Each row is a point. Two turns around zero, p and q, are shown by what they do to some points. Where does a point land after both, in the order given? Backwards means that the second turn is done in reverse. Each puzzle has new turns, and all numbers are rounded.

Turn p:
[0.089 -0.325 0.037] -> [0.231 -0.246 -0.033]
[-0.059 -0.103 -0.115] -> [-0.060 -0.150 -0.034]
[0.043 0.223 -0.124] -> [-0.157 0.166 -0.121]
[-0.073 0.205 0.202] -> [-0.014 0.230 0.188]
Turn q:
[-0.008 -0.235 -0.282] -> [0.139 -0.060 -0.334]
[0.173 -0.052 0.157] -> [0.170 0.026 0.166]
[0.117 0.199 0.258] -> [-0.037 0.118 0.323]
[-0.198 -0.098 -0.087] -> [-0.080 -0.166 -0.150]
[-0.088 -0.043 -0.105] -> [-0.040 -0.050 -0.129]
[0.003 0.230 0.059] -> [-0.154 0.132 0.124]
Where do these land?
q, then p backwards: [0.137 0.071 -0.004] -> [0.041 0.099 0.111]
q, then p backwards: [0.125 0.132 -0.023] -> [0.022 0.158 0.090]
q, then p backwards: [0.021 -0.406 0.156] -> [0.071 -0.416 0.106]
q, then p: [-0.136 0.205 0.067] -> [-0.093 -0.022 0.236]
q, then p: [-0.146 -0.003 -0.196] -> [-0.192 -0.138 -0.063]

Turn p:
[-0.088 0.104 -0.095] -> [-0.135 0.084 -0.048]
[0.168 -0.053 -0.232] -> [-0.102 -0.229 -0.149]
[0.212 -0.029 0.173] -> [0.261 -0.066 -0.057]
[-0.292 -0.023 0.154] -> [-0.024 0.210 0.254]
Turn q:
[-0.201 -0.039 0.004] -> [0.009 -0.026 -0.203]
[-0.144 -0.283 0.038] -> [0.136 -0.240 -0.161]
[0.103 0.198 0.097] -> [-0.192 0.092 0.118]
[0.243 0.124 -0.139] -> [0.047 0.175 0.247]
Where do these land?
p, then q: [-0.040 0.169 -0.190] -> [0.071 0.153 -0.194]
p, then q: [0.197 0.011 -0.121] -> [0.231 -0.012 -0.012]
p, then q: [-0.077 0.070 0.126] -> [-0.120 0.086 0.070]
q, then p: [-0.034 0.181 -0.047] -> [-0.074 0.157 -0.078]
q, then p: [0.021 -0.478 0.112] -> [0.140 -0.438 0.173]
p, then q: [-0.068 0.047 0.120] -> [-0.112 0.062 0.070]

Turn p:
[-0.018 0.193 -0.028 0.200] -> [0.081 -0.037 -0.162 0.210]
[-0.023 0.161 0.229 -0.088] -> [0.255 0.144 0.011 -0.029]
[-0.224 0.007 0.117 0.199] -> [-0.016 0.186 0.028 0.260]
[-0.044 -0.281 -0.205 -0.123] -> [-0.323 -0.026 0.077 -0.165]
[0.188 0.141 -0.199 -0.050] -> [0.029 -0.217 -0.194 -0.108]
[0.121 -0.221 0.087 -0.137] -> [-0.026 -0.050 0.242 -0.167]
Turn q:
[0.156 0.106 0.250 0.072] -> [0.280 -0.118 -0.017 0.102]
[-0.120 0.110 -0.022 -0.178] -> [-0.070 0.013 0.232 -0.004]
[0.072 0.059 0.027 0.238] -> [0.103 0.056 -0.164 0.159]
[-0.050 -0.190 0.031 0.185] -> [-0.095 -0.095 -0.232 0.045]
[-0.058 -0.085 -0.286 -0.318] -> [-0.219 0.144 0.182 -0.303]
Where do these land?
p, then q: [0.136 -0.027 0.186 0.041] -> [0.173 -0.125 -0.092 -0.039]
q, then p: [-0.142 -0.058 0.199 0.067] -> [-0.183 -0.020 0.146 0.112]
q, then p backwards: [0.068 0.157 -0.162 0.055] -> [-0.193 0.041 0.138 -0.025]
p, then q: [-0.127 -0.031 0.235 -0.163] -> [0.238 0.001 0.194 0.066]
p, then q: [0.065 -0.040 -0.458 0.000] -> [-0.451 0.012 0.000 -0.110]
